Every row gives one point. Each copy is the shape, with its points in the same order, stretched, turned, moved and blurred by noise. Some copies are also mirrored. Which?
(in the rows, 128 means zero)

Shape (6 x 3):
[[143 132 121]
 [120  66 165]
 [168 134 106]
 [150 151 106]
 [157 129 155]
 [115 161 144]]
Copy 1 (6 x 3):
[[122 135 143]
 [159  64 104]
 [108 130 177]
 [106 151 159]
 [158 123 154]
 [146 162 125]]
Copy 1 is: mirrored
Copy 2 (6 x 3):
[[144 123 143]
 [142  36 119]
 [158 134 166]
 [142 148 152]
 [175 110 125]
 [132 144 104]]
Copy 2 is: mirrored
Copy 3 (6 x 3):
[[148 131 123]
 [151  81 182]
 [167 141 103]
 [145 149  99]
 [169 141 146]
 [116 152 141]]
Copy 3 is: only turned

Shape (7 x 4):
[[154  88 132 200]
 [126 126 131 137]
 [131 164 127 122]
 [ 87 186 175 113]
 [130 133  99 119]
 [127 107 108 117]
 [142 140 137  99]]
Copy 1 (7 x 4):
[[151  55 122 171]
 [123 120 137 127]
 [118 158 133 129]
 [126 183 198 118]
 [ 97 134 112 124]
 [101 112 117 110]
 [133 152 131  96]]
Copy 1 is: only turned
Copy 2 (7 x 4):
[[170 106 188 192]
 [132 134 147 138]
 [135 157 116 125]
 [ 89 212 118 111]
 [134 114 119 131]
 [126  97 139 124]
 [132 144 134  95]]
Copy 2 is: only turned

Shape (12 x 8):
[[ 81 153 104 113 146 126 104 177]
 [131 120  47 110 154 139 129  87]
 [ 98 149 141 143 135 129 124 101]
 [134 104 175 101 108 121 121 150]
 [157 117 123 138 118 138 121 132]
 [ 96  77 142 126 108 134 126 128]
 [118 121 159 109 120 130 151 121]
 [130 125  80 124 137  97 116 124]
 [104  99 163 126 132 160  38 127]
 [ 85 160 145 144 120 166 103 126]
 [159 142 136 114  87 120 106 150]
 [ 86 185  89  96 105 113  94  91]]
Copy 1 (12 x 8):
[[ 88 140 130 129 155  71 122 188]
 [ 96 155  56  83 152 140 113 134]
 [ 89 173 134 136 115 122 127 133]
 [144 117 178 119 118 110 140 120]
 [143 125 113 128 104 127 139 121]
 [ 99 102 159  96 101 117 120 113]
 [117 149 155 101 111 124 147 126]
 [120 146  89 108 139  84 119 122]
 [ 97  95 179 175 137 139  80 129]
 [ 79 153 152 152 104 134 117 164]
 [174 131 137 125 102 112 120 139]
 [105 199 125 100 136 105  59 168]]
Copy 1 is: only turned
Copy 2 (12 x 8):
[[121 178 125  83 124  97 120 186]
 [132 171  66 114 181 152 146 125]
 [114 163 139 149 126 113 144 132]
 [151  93 156 114 104 107 126 133]
 [150 129 133 141 141 144 115 141]
 [ 99  95 137 124 131 120 133 140]
 [142 115 146 128 118 111 162 136]
 [142 151  77 124 145 118 121 143]
 [ 89 142 173 107 128 125  78 101]
 [ 96 180 170 131 117 130 130 152]
 [166 127 135 128  91 141 109 150]
 [116 203  88 114  81 130 144 133]]
Copy 2 is: only turned
Copy 3 (12 x 8):
[[ 98 111 163  92 116 123 129 173]
 [117 156 117 153 155  96 170 136]
 [ 99 148 143 127 109 114  77 107]
 [149  83 127  87 111 158  97 110]
 [152 125 157 143 122 142 120 118]
 [105  69 140 127 106 137 109  82]
 [118 123 117  92 101 145 101  99]
 [128 113 121 139 133  99 131 168]
 [124  82 214 120 166 107  85  80]
 [101 150 193 103 105 120  98 103]
 [179 121 157 108  89 127 104 133]
 [132 149 155  84  96  55 114 147]]
Copy 3 is: mirrored
Copy 4 (12 x 8):
[[123 129  90  98 117 149  94 190]
 [144 149  52 121 169 107 162 138]
 [ 88 147 116 121  99 115 123 132]
 [130  85 165 117 109 117  79 105]
 [136 118 131 159 124 121 119 118]
 [ 94  69 126 135 130  99 103 127]
 [119 102 149 102 109 108 122 115]
 [150 148  94 130 144  96 110 161]
 [ 63 114 104 147 120 160  60  83]
 [ 73 130  99 135  74 149 122 127]
 [170 110 131 147  83 117  88 113]
 [137 166  34  93  69  99 103 128]]
Copy 4 is: only turned
